Rows are points. The last column is the point's height on a tilted bowl or saddle (a function of degree 2), plus a little noise. Along how many of its main directions does it bend up, bend down or stay straight?
(in the rows, 128 means zero)

Points (10 x 3):
[[135 101  97]
 [146 120 106]
 [ 47  77  30]
 [135 191 139]
 [184 167 109]
 [138 114 103]
 [ 72 142  94]
 [ 42 160  77]
 [138 108 100]
 [132 171 130]]
Directions: 0 up, 1 down, 1 straight

Points (17 x 4):
[[129  97 107 127]
 [126 158 143 107]
 [105  91 202  24]
 [ 79 139 142 114]
 [ 96  60 122 192]
 [ 94 174 144  95]
 [ 74 142  87  67]
 [208  62  75 141]
 [164 124 138 107]
 [109 172 110 106]
 [126 153  67  75]
 [144 108  93 120]
 [133 122 152  84]
 [202 160 156 136]
 [146  61  72 131]
 [184  72  41  92]
 [ 76 180 145  99]]
Directions: 1 up, 1 down, 1 straight

Points:
[[166  40  99 118 165]
 [183 102 107  32 184]
 [143  78 203 168 195]
 [125 154 128  44 172]
 [163 119 155 113 154]
 [174 128 186 178 184]
 [129 219 182 124 189]
 [154 112  88  97 125]
 [155  83 123 103 147]
 [115 191 203  65 218]
 [106 128 169  82 162]
 [130 184 199 152 180]
 [120 148  31 133 111]
 [144 139 157  94 157]
 [ 90 130 139  61 159]
 [182 138  84 116 113]
 [ 78 115 139 184 136]
 [153 204 137 115 151]
 [140  26 164 120 198]
 [104 125  85 148 115]
 [165 112 117 133 128]
 [134 109 138 137 134]
 [158 109 178 147 167]
 [159  89 114  72 155]
 [129 189  78 126 117]
 [153  36 124 105 178]]
Directions: 3 up, 0 down, 1 straight

Points:
[[169  49 131 146 104 111 161]
 [215 100 196 107 130 159 197]
 [ 57  94  76 102  89 117 164]
 [194 148 140 165 179  97 152]
 [ 48 160  99 135 216 139 165]
 [205 167 122 148 154 190 184]
 [134 210  95 119 106 126 126]
 [119 143  98 188 137 133 124]
 [203  54 113 157 163 100 176]
 [133  78 126 112  97  87 143]
 [178  80 144 123 140 129 152]
 [140 159 122  89 128  99 125]
 [202 143 124 107  97 153 162]
 [172  72 140  76 173 109 180]
 [ 75  60 156  92 142 130 181]
 [ 81 103  95  83 126 141 158]
 [114 167  88 159 172  88 122]
 [ 55 144 197  95  97 112 158]
 [139 149 115  90 124 159 139]
 [116 165 102 168 125 109 109]
 [108 115 111 148  99  75 120]
 [179  96 112 133 160 211 202]
 [124 198 172 144 178 142 138]
 [147 127 111  83 200  87 161]
 [126 147  66 120  94 126 132]
 [152 113 129 184 153 141 140]
 [123 141 128 107 146 186 151]
 [113  95 127 115  27 106 168]
 [ 88  56 120 136 107  95 157]
 [ 56 126  84  65 137 167 186]
 [133  27 152 112 153  63 196]
 [198  74 231  86 165  94 228]
 [ 96 137 125 208 172 200 181]
 [ 93 147 101  83 103 132 135]
 [143  48  86  67  76  45 210]
 [100 100 179  79 165 131 166]
 [172 162 124 108 147  54 141]
 [ 76 242  71 107 145 101 141]
 [120 145 154  93  94 101 128]
 [117 130 134 180 175 135 134]
 [ 33 129  70  65 172 111 191]
 [ 70 166 128 204 204 139 160]
 [112 150 165  12  77 123 199]
 [112 143 149 105 155 153 133]]
Directions: 6 up, 0 down, 0 straight

Points (61 x 9):
[[117 106 150 169 122 104  68 139  90]
 [130 146  89 127 115 150 185 106 162]
 [103  99 150 128 135 123 126 114 128]
 [138 110 161 170 130  72  48 187 167]
 [137 142  89 136 174  73 151 155 156]
 [ 92 149 134 137 117 149 115 186 136]
 [159 116 125 172 101   7 151 103 117]
 [103 115 158 175 142 160 134 140 109]
 [111 152 132  84 129 110 106  97 138]
 [153  83 131  15 114 113  90 188  62]
 [157 158 159 164 128 116 132 177 148]
 [154 144 101 109  99 123  61  96  50]
 [ 90 118 215 151 140 138 150 161 121]
 [141  90  85  39 158  77 166 176  89]
 [ 94  73 168 117 129 117 142 142 135]
 [147 116 150 132  83 146  56 157  95]
 [121 166 206 111  81  91 163 112 172]
 [153 171  98 158 157 200 140 122  75]
 [113  90 124 169 117  80 163 136  78]
 [156  58  44 147 109 172 166 172  81]
 [160 154 125  87 104  92 168 126 200]
 [140 134 152  80 118 143  79  93  80]
 [191 146 125 165 128 144 138 128  87]
 [ 70 121 141 169 147 165 193  62 122]
 [103 170 137 153 143 123 155 154 122]
 [178 121 131 133 118  90 126 160 142]
 [174 118 112  45  91 169 101  98  79]
 [155  74  84  61 134 184  98 126  99]
 [  8 104 165  74 174 136 125  82 164]
 [177 126 113 117 124  88 157 121 151]
 [ 76 110 116 145  95 113  53 196 120]
 [189 156 126 166 149 119 156 110 103]
 [ 97 154 169  99 146 128 137 161 145]
 [140 147  89 146  45 186 149 140 169]
 [123 111  47  86 155 102 123 160 111]
 [129 156 116  94 108 148 144 157 154]
 [139  97 141 134 145 109 153 166 133]
 [111 115  73 109 100 141 192  65 184]
 [151 189 114  76 121 133 134 192 150]
 [103 170 168 163 115 140 117 154 111]
 [126 121 114 161 118 121  73 152  89]
 [131 142 230 130 152 136 176  88  72]
 [171 141 170 112 144 140 132 136 128]
 [ 92 208 143 148  87  71 125 153 163]
 [160  57 132 179 150 157 117 173  80]
 [127 199 124 114 140 116 134 161 153]
 [ 90 112 107 154  79 174 154 118 140]
 [128  97 134 233 182 127 111 117   9]
 [119 175 140 154  38 247 126 109 150]
 [167 158 150 206 200 115 121 165  57]
 [108 142 145 145 113 228 116 148 135]
 [139  92  71 105  99 180 121  98 124]
 [ 94 213 100 141  96 161  75  93   7]
 [145 187 160 111 174 126 123 126 140]
 [159 142 113 174  95 186 181 142 134]
 [ 54  80 131  97  98 128 119 158 128]
 [118 145  97 125 121 104 134 152 135]
 [ 74 110 124 126 124 130 127 154 137]
 [133 125 143 178 128 128 135 134  94]
 [160 198  70 104 115  96 101 152 143]
 [ 94 148  67 110 185 133 119 166 138]]
Directions: 3 up, 5 down, 0 straight

Points (75 x 9):
[[118 106 132 115 104 161  97 107 124]
 [161  70 155 124 204 125 124 101 143]
 [149 113 174  81 129 181 157 130 105]
 [103 102 162 124 132 107  99  88 136]
 [117 139 181 106 168  72 123 135 155]
 [132 104 123 107 140 175  87 122  91]
 [139 140 126 125 179 187 112 117 116]
 [ 88  96 126 165  61 116 105 166  90]
 [ 64 175 108 174  78 179 144 165 120]
 [120 101 193 182 177 107  83 140 104]
 [136 124 127  65 170 148 145 132 124]
 [177 143 189 153 156 150 124 114 129]
 [162 119 112 160  84 110 114 206  69]
 [134 109 169 194 169  80  57 159  77]
 [185 142  79  75 111 130 148  58 185]
 [139 146 117 161 170  52 142 153 128]
 [ 47 135 106  97 145 124 112  97 151]
 [ 78 154 129 140  99  85 128 112 146]
 [131  68 105 133 125 135 145 127 131]
 [151 110 132 141 145 116  47 176  64]
 [203 147 142 119  78 131 105 133  98]
 [ 67 136 181  93 109 173 159  57 157]
 [112 134 182  88 114  93 122 190 112]
 [ 65 137 178 156 113 148 120 121 101]
 [ 92 129 115  94 177  99 165 131 154]
 [107 188 103  96 147 175 164 133 125]
 [122  80 113 188 124 112 160  87 165]
 [169 111 143  83 121 165 185 152 109]
 [196 114 200  80  91  65 112 107  97]
 [120 104  88 152 110 142  98 118 127]
 [ 92 150 141 120 158 121 151 226 100]
 [121 161 132 132 191 158 129 164 126]
 [  7 158 174  71 107 175 138  86 130]
 [168 151 142 121 142 157  87 163  99]
 [117  85 161  98 162 122 100  99 130]
 [189  79 121 173 197 152 107 134 116]
 [160 110 175  75  75 119 179  81 164]
 [138 155  89 133 153  95  99  94 155]
 [172  89  93 125 156 189 191 167  74]
 [186 119 100 181 184 156 129 138 129]
 [100 130 172 173  79 126 133  99 126]
 [160 132 168 163 119  64 117 143 100]
 [129  81  68 160 184  89 134 164  94]
 [161  94 121 107 140 148 117 116 117]
 [123 173 116 109 172  88 114 179 121]
 [126 141  68 117 143 124  95 152  99]
 [161 136 143 172  98 112 133 159 110]
 [112 108 145 135 124 111 116  25 185]
 [119 133 116 192 103 158  78 142  86]
 [139 105 126 131 104 106 145 148 136]
 [ 88  75 145 116 108 115 114  39 173]
 [ 52 133 131 190  92  93 122 150  74]
 [143 150 146 152 140 174 112 110 128]
 [167 125 107  98 159 139 183 106 148]
 [ 86 159 109 169 137  81 163 195  78]
 [134 126  87 145 122 150 166  93 188]
 [242 176 129 135 128  62 134 101 126]
 [105  71 119 203 117 116 166 139 118]
 [ 81 155 169  71 122 117 107 109 141]
 [144 114  99 126 100 113 162 158 140]
 [173  95 142 151 112 135 192 144 131]
 [161 172 120  56 107 179 100 151  74]
 [132 132 132 116 162 141  99 108 138]
 [166 205 169 104 104 136 157 161 105]
 [140 128  90 116 138 122  74 136  99]
 [146 180 120 147 136  90  75 118 112]
 [184 153 120 161 123 103 182 111 159]
 [123 120 162  81 123 128 189 158 137]
 [140 113 125 120 124 146 145 114 152]
 [ 80 124 133 152 155 116 153 185 107]
 [146  36 130 139 156  77 115 103 111]
 [194 107 124 156 130 128  98 136 105]
 [ 84 203 187 159 132 121  46 205   7]
 [ 47  66 135 159 133 174 137  90 118]
 [131 153  81  79 119 149 212 117 166]]
Directions: 1 up, 5 down, 2 straight

Points, 61 rows:
[[114 143 118 120 167 133 152 165 139]
 [141 151  76  96 129 187 154 132 177]
 [120  84 163  58 105 157 209 157 114]
 [249 116 163 125 138 196 151 158 188]
 [109 167 186 115 119 135 115  54  58]
 [144 172 186 141 143 154 149 141  97]
 [ 85 151 155 151 110 141 153 140  87]
 [ 94 108 128 134  59 155 169 144  88]
 [153 101 119 136  87  98 140  86 133]
 [118 176 130 104  97 162 128 103 121]
 [ 88 162 192 117 142 113 131 149  51]
 [120 208 154 168  70 159 132 111  79]
 [136 111 142 114 157  98 108  89 108]
 [119 117 104 109 120 142 111 136 134]
 [150 134 156 186 168  58  62 182  95]
 [ 82 182 148 162 145 146 143 143  91]
 [ 93 169 138 135 124 130 105 167 115]
 [138 125 182 125 109 126 178 122 102]
 [202 132  89 134 143 178 134 114 177]
 [141 221 143 134 165 140 145 143  64]
 [178 153  98  87  83 103  77 172 132]
 [106 103  71 144 131 134 135  87 183]
 [142  73 114  29 147 152 141 136 145]
 [168 129 104 108 177 120 131  95 162]
 [111 181  92 138 116  68 158 167  65]
 [117 153 132 159 136 148 143  96 120]
 [146  89 150 134  79 151 154 123 114]
 [ 98  86 133 145  72 114 129 119  68]
 [104 149 104 194 179 138 168 143 141]
 [113 106 128 101 143 162 122 166 143]
 [111 225 140 157 115 125 166 115  32]
 [140  96 197 132 168  93 162 157  52]
 [159 139 120 143 164 117 110 170 131]
 [109 177 179 118 155 143 175 138  75]
 [158 133 110 121 142 138 126  74 157]
 [ 94  76 111 122 130 149  99 148 118]
 [102 197 115 152 185 135 142 132 100]
 [ 94  94 175 153 132 196 142 155  99]
 [160 147 149 182 164 165 146 145 127]
 [107 155  80 129 171  94 146 116 133]
 [148 148 145 120 134 139 101  97 128]
 [102  82 117 163  56  89 130 104  60]
 [136  81  77 162  84  83 142 148 114]
 [ 86  95 123 104 139 186 100 125 151]
 [128 132  37 104 186  62 139  86 151]
 [103 105 139 125 150  95 147 127 109]
 [129 146 124  95 147 185 163 131 178]
 [150  83 145 104 122 176  82 104 113]
 [ 97  59 137 123 137 131 164 137 135]
 [141 143 121 200 115 169 187 165 104]
 [135 115 119 186 133 137 107  83 120]
 [ 61  71 137 191 147 104  93 174  71]
 [141  88  90 139 107 136 126  84 146]
 [110 115  85 148 204 135 164 188 193]
 [116 201 131  72 129  88 119 173  63]
 [177 144 162 117 134 116  98 160 146]
 [111 108 108 192 124  78 142 140  99]
 [172 176 165 158 115 110 110  74 105]
 [ 92 149 180 118 133  98  79 107  41]
 [183 186 172 113  72 116 111 103 171]
 [106 123 165 165 134 121  82 128  80]]
Directions: 2 up, 4 down, 2 straight
